Each row is a point. The points of each table are mixes of a few directions, plus a little noise. Count the directions of each table, and those that both share. Where both have some left over, give the other angles between the two spaces (their principal angles), to ten degrees, smallest first.

First (7 x 2):
[[ 54  -7]
 [ -5   1]
 [-30   4]
 [-55   8]
 [ 60  -8]
 [-42   6]
 [ 19  -3]]
Second (5 x 2):
[[-43   6]
 [ 48  -6]
 [-32   4]
 [ 55  -8]
 [-29   4]]
Directions: first 1, second 1, shared 1

First (5 x 3):
[[ 12 -31  34]
 [ -1   2 -33]
 [  3  -7  -8]
 [-16  43   5]
 [  3  -7   1]]
Second (7 x 3):
[[ 16  11  -5]
 [ 18  13  -6]
 [-12  -9   4]
 [ 19  14  -6]
 [  3   2  -1]
 [-60 -42  20]
 [ 16  11  -5]]
Directions: first 2, second 1, shared 0; angles 70

First (6 x 6):
[[ 17 -32 -16 -49   6  -1]
 [ -8  18  10  -4  21 -18]
 [  5 -39  33  -1  11  10]
 [ -5 -42  -4  58 -26 -26]
 [-13  49 -42  53 -40  -8]
 [  5  44  17 -56  28  41]]
Second (7 x 6):
[[  2  14   5 -34  20   5]
 [  5 -18 -41  20 -34 -15]
 [  6   6 -44 -25  -8 -20]
 [ 10 -18  44 -19  10  54]
 [  0  -9 -17  21 -19 -10]
 [ 19 -32  -7 -19 -21  39]
 [-42  58  60  56  51 -52]]
Directions: first 4, second 3, shared 3

First (9 x 8):
[[ 15 -31   7  -2 -18  13  -6   2]
 [-21  -4  60  -7 -39  11  25  -1]
 [ 11  -6 -25   5   7   7 -12  12]
 [  1   2   0  -7  14 -18   5  -9]
 [  0   3  -8  -6  18 -13   7   7]
 [ -3  -6  20 -14   9 -19  20   0]
 [  9 -13   6  -8   3 -14  -1 -21]
 [ -3  24 -35  20   1  22 -23   9]
 [-10  32 -24  16   3  12 -16   1]]
Second (7 x 8):
[[-11  15   3 -21 -17  -7 -20  -8]
 [-19  23 -19 -19 -11  -6   5   4]
 [ 10 -28  13  13  26  30  14  -6]
 [-16  14   2 -12 -17 -27  -9   0]
 [ 33  -6  -3  15  12  16   2  -2]
 [-10  14   2 -12  -8 -30   9  -4]
 [ 12 -31   2  35  15  23  -2  15]]
Directions: first 4, second 5, shared 1; angles 40, 60, 60

First (8 x 11):
[[ 12  17  17  13 -16  -4 -15  -9 -12  -9 -35]
 [ 14 -33  11  19  19  -3 -31   3 -16  -9   2]
 [-13  20 -14 -17  -1   3  25  13   7   2  21]
 [-12 -23 -12  -9   4  -9  11  12  14  26  13]
 [ 20 -23  -9  -9  13  -9   7   8  23  12  16]
 [-21  10  26  -3  -3  -1  -5  -6  -1 -18 -10]
 [ -2  36  -2  10 -16  11  -2  -5 -25 -13 -15]
 [  1  -4 -17  -5   1  11   9 -16  10   8   8]]
Second (10 x 11):
[[ -5  23  17  -7   5   8   1  -5   0 -31   6]
 [  0   2   1  -1   0   1   0   0   0  -2   0]
 [  2  -9  -6   3  -2  -3  -1   2   0  12  -2]
 [ -6  32  23 -10   7  10   2  -7   0 -43   9]
 [  8 -44 -31  14  -9 -14  -2  10   1  60 -12]
 [  8 -44 -32  14 -10 -14  -2  10   1  60 -12]
 [ -2   9   6  -3   2   3   0  -2   0 -12   3]
 [ -4  23  16  -7   5   7   1  -5   0 -31   6]
 [  1  -5  -4   2  -1  -2  -1   1   0   7  -1]
 [ -2  13  10  -4   3   4   1  -3   0 -18   4]]
Directions: first 6, second 1, shared 1

First (9 x 12):
[[ -2  -1   4 -11 -16 -24   7 -55  -4   5   7 -16]
 [  3 -28  19  30  12 -27   3  20 -29   0 -22   4]
 [  4   7  22 -11   2  17   1   1 -13  38  14  22]
 [-19 -19  -1  23  22  11   5  22   7 -22 -24  -7]
 [  6  27 -21   3 -17 -32 -28  42  -6  -3  13  21]
 [ -6  19 -27 -16  16  27 -19  17  20 -26  -1   3]
 [ 13   3 -11 -31  15  50   3 -22  21 -15   1 -13]
 [ 11 -18  18   6 -14   4  27 -17   1  16   3 -13]
 [-12   9  -3   5 -20 -25   1  -7   3   7   9  -1]]
Second (8 x 12):
[[  3 -10  13   0   1   4  -8  -5  11  16 -16  -2]
 [  1  -5  14   9   4   2   8  -8   8   8 -11  12]
 [-11  -8   2  13  -3  18   3   5 -20  -8 -10   6]
 [-15 -23 -24 -12   8  30 -21  35 -46 -22   5 -48]
 [ 25 -11  25  -9  60 -36  42 -10  47   8  19 -12]
 [  7  34 -17 -12 -31 -23 -15 -11  14   4  16  14]
 [ -7  -4  -1   4 -10  13  -9   3 -13   0 -10   1]
 [ -3  28 -10   7 -30  -9   0 -11  -1  -5   7  30]]
Directions: first 6, second 4, shared 1; angles 60, 70, 80

First (8 x 18):
[[ -3   0   9 -15 -10 -13 -27  -8   8  24   2   5  -8  10  -9  -4  -4   2]
 [  2   4   9  -3   3   3   0  -5   7  -8  -3   6  -3   1  10  -2   9   9]
 [  4   3   1   8  10  12  18   1   0 -23  -4   1   3  -6  14   1  10   6]
 [ -8 -23 -60  33  -4  -1  34  38 -46  12  16 -37  29 -19 -46  16 -42 -47]
 [ -1   4  17 -19  -9 -12 -29 -13  14  19   0  10 -12  12  -1  -6   3   8]
 [  1   1   2   1   2   2   2  -1   1  -4  -1   1   0   0   4   0   3   2]
 [  9   9   8  16  23  27  39  -1   4 -53 -12   7   4 -13  37   1  27  18]
 [ -4   1  13 -21 -14 -18 -37 -11  11  32   3   7 -12  15 -11  -6  -5   3]]
Second (9 x 18):
[[-23 -21  10  33  -9  11   1 -25  22   4  -8  10  -8 -16  19  -5   2  12]
 [-18 -16   6  27  -8  10  -1 -21  18   2  -6   9  -8 -14  14  -2   4   8]
 [ 32  25 -56 -12   5  -8 -20  15  -2 -28  10   8 -18  -7 -22  58  44 -38]
 [-16 -13  20  12  -4   6   6 -12   7  10  -5   0   4  -2  12 -20 -13  15]
 [-22 -18  37  11  -4   6  13 -12   3  18  -7  -4  11   3  15 -38 -28  25]
 [ 15  14 -10 -21   6  -8  -2  16 -13  -4   5  -6   4   9 -13   7   2 -10]
 [ 35  30 -38 -33  10 -13 -11  28 -19 -18  11  -3  -3   9 -26  35  23 -30]
 [ -6  -4  16  -3   0   0   6   0  -4   9  -2  -5   7   5   3 -18 -15   9]
 [  2   3  15 -16   4  -4   7  10 -13   9   1  -9  12  12  -3 -19 -18   7]]
Directions: first 2, second 2, shared 0; angles 70, 80

First (8 x 24):
[[  3  -6  -7  15  12  12 -33 -21   7 -51  -4   2  -5 -43 -10  17   2  60
   42  14 -25 -55  34 -12]
 [-13 -18  -3 -21  10  -2   6   8  30   8   5 -18 -25 -15  -4 -21  12   3
    0 -15  32  -2  30  -9]
 [  7 -24 -29 -32  -6 -14  34   1  17   3 -10 -10  13  -6   5   4  -8   3
   -5  26   1 -23  24  10]
 [ -2  16  15  18   2   7 -25  -8 -16   4   2   8  -4  21  -6   1   6 -14
    0  -7  -9  15 -29  -3]
 [ -4  13  23  12   1  31  22  20 -35  -7  16   8  10  34  -6   1 -28  -7
   -7 -13  15  22 -19   5]
 [ -2  10   1  -2 -22 -27  38  31   7  47   5   2  10 -10  27 -23  -8 -36
  -34 -26  19  54 -12   8]
 [ 25   8  28   8   7  19 -17  -1 -27 -21   3   4  -5  18  -2  20  12  -3
   -6  -7  11  10 -17  20]
 [-12   1 -28   2  -4 -24 -25 -30  15  16 -16   4   6   1  -5   1  10  -6
   12  28 -43 -21 -10 -15]]
Second (11 x 24):
[[ -5  -7  10  -4   7  -5 -23 -12  10  -9  31   3   5  -8   3  19  -3 -14
   21   3 -11  11   3  -2]
 [ -7   1 -16  39  33  -9  12  11   8   2   3 -25  -5  -3  11  -9  10   6
   -5   2   1 -23   0  42]
 [  4  25  -4  20  28 -16  36   9  -3  -5 -41  -9  20   5 -22 -19   9  18
  -12  25  45   0 -11  31]
 [ 13  25  -7  45  35   7  27  26  27  16   0 -28   6 -12  -1  -5  -3   3
    6 -10 -10 -42  -6  28]
 [-14  -6  -6 -24 -32  -6  10  -6 -29  -2 -46  17  -4  23  -3 -17  11  28
  -47  11  29  20  -4  -5]
 [ 11 -11   3   5  -2   0 -31  -4  17 -10  58   2 -17  -9  16  20 -12 -32
   19  -9 -26  -2   8 -19]
 [-37 -14  -3 -16  -8  31   3  -1  -7  42 -43 -15  18  -3   8  -3   8  42
    5 -39 -49 -18   3  18]
 [  4 -26   7 -30  -4   6 -29 -18 -11  -5  33   7  -6 -10   5  10  -8 -28
   51 -12 -24  17  13 -27]
 [  5  15   9  -9 -23 -10  -1  -3   1 -14  -6  21   2  12 -10   5  -1   2
  -35  21  27  17  -8 -16]
 [ -3  -1  25 -32 -13   7 -26 -20   9  -3  16  18  20 -11 -11  24 -10 -12
   31   0 -16  25   1 -27]
 [ 31   0 -21   5 -19  -6  20  18 -22 -11  -7   6 -36  19   6 -29  -1 -12
  -33   7  35  -7   0 -21]]
Directions: first 6, second 6, shared 0; angles 60, 70, 70, 80, 80, 80

First (8 x 32):
[[-29  16  16   9  -1  13  33 -35 -59 -17  33 -12   2  28   1  -3 -36  19
    5 -42   8  53   5   6   5  27 -19   9  -1  33  18   2]
 [ -9  -6 -46  33  14 -16 -12  -2  26 -10 -14  -3  -5 -25 -33  -1  26  -5
    0   8 -23 -30  33  -7  -3  13  15  -4  -7   9  -7 -17]
 [ 15  -1  36 -30 -14  11   0  11  -6  14   3   6   4  14  29   3 -12   0
   -2   7  20  11 -31   4   2 -19  -8   0   8 -20   1  17]
 [ 25   8   8 -27  13  -2   1  17   8   7  -5   3   3   0   3  -8  -1 -11
    2  -5 -11 -10 -11   6  -5 -16  11   8 -14   2  -3 -19]
 [ 30   6   4 -27  15  -5  -4  23  17   9 -10   4   2  -5   1  -8   5 -15
    2   1 -14 -19 -10   5  -6 -20  14   7 -15  -2  -6 -21]
 [-41 -11 -42  56  -3  -8  -4 -27   0 -18   2  -8  -7 -14 -28   7  15  12
   -1   3  -4  -1  39 -11   4  33  -4  -9  10  11   2   8]
 [  9 -13  21 -14 -22   5 -14  13  14  15  -8   9   1   1  25   9   5   0
   -5  27  22  -5 -24  -3   4 -17  -7  -9  17 -33  -4  28]
 [  0   0   3  -1  -2   1   0   0  -1   1   1   0   0   1   2   1  -1   1
    0   1   2   1  -2   0   1  -1  -1   0   1  -2   0   2]]
Second (11 x 32):
[[ -5   6  16   5 -22  19  -6   4  20  26   2   9  13 -11   8  -4  -5   1
  -14  -1 -33  -5   6   8  11  17 -22  -1   3  24  -2  11]
 [  3 -11  -3  -2  16 -19   6  -9 -12 -18  -6 -13  -8   8   5   4   4  -3
    8   3  21   2  -1  -7 -16  -9  13   5   3 -15   2 -12]
 [  8 -18 -13 -28   1 -14 -14 -17   0 -10  -5  -2   2  18  -7   3  11  23
   -3   1  18  18  20  -2 -15 -17  14   2  16   3   1  11]
 [  6   9  10  60  11  13  31   2 -13   1  -1  -1  -8 -24  18  13 -22 -38
   15  17 -22 -29 -47   3  17  24 -21  21 -19 -32  23 -24]
 [ 25 -14 -44 -12  15  -7  -6 -16 -23 -26   1   9 -10  18 -27  15   3  20
   14  10  33  18  -9  -1   4 -28  22   8   2 -31  19  10]
 [-43  29  36 -29 -10  -4  -6  40  20  15   8 -13   2  -5   5 -35  14  -9
  -14 -34   1  -4  32  -8 -11   8   7 -41  -8  47 -50  -8]
 [ 24 -10 -43  -6  17  -5  -2 -12 -26 -26   2   9 -12  14 -27  15   0  14
   17  11  32  14 -15  -1   7 -26  21   7  -3 -34  19   6]
 [ -2 -27  28  -4  -3 -23  -1 -27  15   3 -18 -22   9   7  34   3   7   2
  -11   5  -9   0  22  -4 -35   8  -8  17  25  13   1  -6]
 [ -2  19  -7   8  -5  20   1  18  -2   8  11  15  -1 -10 -14  -3  -7  -4
    2  -3  -8  -5 -13   5  24   4  -5  -9 -15   0  -2   5]
 [ -3  -8  11  -9  -9  -3  -7  -8  12   8  -5  -3   8   3   9  -2   4   7
  -10  -1  -9   3  16   1 -10   3  -6   2  11  16  -4   5]
 [-10  24   9  16 -12  25   3  24   8  20  10  13   3 -18  -3  -8 -10 -12
   -4  -6 -24 -12 -11   6  24  16 -16 -11 -16  12  -7   2]]
Directions: first 3, second 4, shared 0; angles 70, 90, 90

First (9 x 32):
[[ -8   8 -21  31  13  18   4   4  13   1   6 -10  -2   6   7  -9 -18  15
    2  48 -16  -2  -7 -23  -6   8  -7  -7  13   5  16   5]
 [  9  -8  23 -34 -14 -19  -5  -5 -13  -2  -7  10   2  -7  -7  10  19 -15
   -1 -50  16   3   7  24   5  -8   8   8 -15  -6 -17  -5]
 [ -4   4  -9  14   6   9   2   3   5   0   4  -5  -1   3   3  -4  -8   6
    1  22  -7  -2  -4 -10  -3   4  -3  -4   6   3   8   2]
 [  5  -5  13 -20  -9 -11  -3  -3  -9  -1  -4   8   1  -5  -5   6  11  -9
   -1 -31  11   2   5  15   3  -5   4   5 -10  -5 -11  -2]
 [ 10  -9  26 -38 -16 -23  -5  -6 -16  -1  -7  12   2  -8  -9  11  22 -18
   -2 -60  20   4   9  29   6 -10   8   9 -16  -8 -20  -6]
 [ -9   9 -24  35  14  21   5   5  15   2   7 -11  -3   7   8 -11 -20  16
    2  54 -17  -4  -8 -25  -6   9  -8  -9  15   7  18   5]
 [  0   1  -1   0   1   0   0   0   0   0   1   0   0   1   0  -1   0   0
    0   0   0  -1   0   0  -1   0   0   0   0  -1   0   0]
 [  6  -6  16 -23 -10 -13  -3  -3  -9  -1  -4   7   2  -5  -6   6  13 -10
   -1 -34  12   3   5  16   4  -6   5   5 -10  -4 -12  -3]
 [ -9   9 -24  35  14  20   5   5  14   0   6 -12  -2   7   9 -10 -19  16
    1  53 -17  -3  -8 -25  -7   8  -7  -9  15   6  18   5]]
Second (11 x 32):
[[ -4   5 -13  21   7  11   2   3   9   0   3  -6  -1   4   4  -5 -12  10
    1  29 -10  -1  -5 -15  -3   4  -3  -5   9   4  11   2]
 [-16   2  -8 -16  28 -19  21 -21 -29   6  19  -1  -1 -14 -12 -17  33  -6
  -22 -20   7 -15  20  10  -6   8   9 -13 -18  -6 -29 -24]
 [ 28 -10  29  -9 -47   7 -29  24  24 -10 -31  10   3  12   7  31 -24  -5
   26 -19   7  22 -18  10  13 -16  -5  23  10   3  22  26]
 [ -3  -1   2 -12   5 -11   5  -9 -12   3   5   2   0  -6  -5  -3  15  -6
   -8 -18   6  -3   8   9  -1   0   5  -2  -9  -2 -13  -9]
 [-13   5 -13   4  21  -3  14 -11 -11   5  14  -5   0  -5  -4 -13  11   3
  -12  10  -3  -9   8  -4  -7   9   3 -11  -4  -1 -10 -12]
 [  2   1   0   8  -5   7  -4   6   8  -1  -3  -1   0   3   3   2  -9   3
    6  12  -4   2  -6  -7   0   0  -2   1   6   3  10   6]
 [ 23  -7  23  -3 -38   8 -25  20  23  -8 -26   8   3  10   8  25 -22  -5
   22  -9   4  17 -16   4  11 -13  -6  19  11   3  20  24]
 [ -4   1  -2   1   6   0   4  -2  -2   1   4  -2  -1  -1  -1  -4   2   0
   -3   3   0  -2   1  -1  -2   1   1  -3  -2   0  -1  -2]
 [-18  10 -29  29  29  13  14  -4   2   5  16 -12  -3   2   4 -20  -6  15
   -7  48 -16 -10   2 -22  -9  13  -3 -15   7   4   6  -4]
 [-13   1  -5 -19  22 -18  18 -21 -26   5  16   1  -1 -15 -11 -14  31  -7
  -19 -24   8 -13  19  12  -6   6   9 -10 -17  -5 -29 -22]
 [ 17  -6  17  -3 -30   6 -18  16  16  -6 -19   6   3   8   5  20 -16  -4
   17 -10   4  14 -11   4   9  -9  -4  14   7   2  16  16]]
Directions: first 1, second 2, shared 1
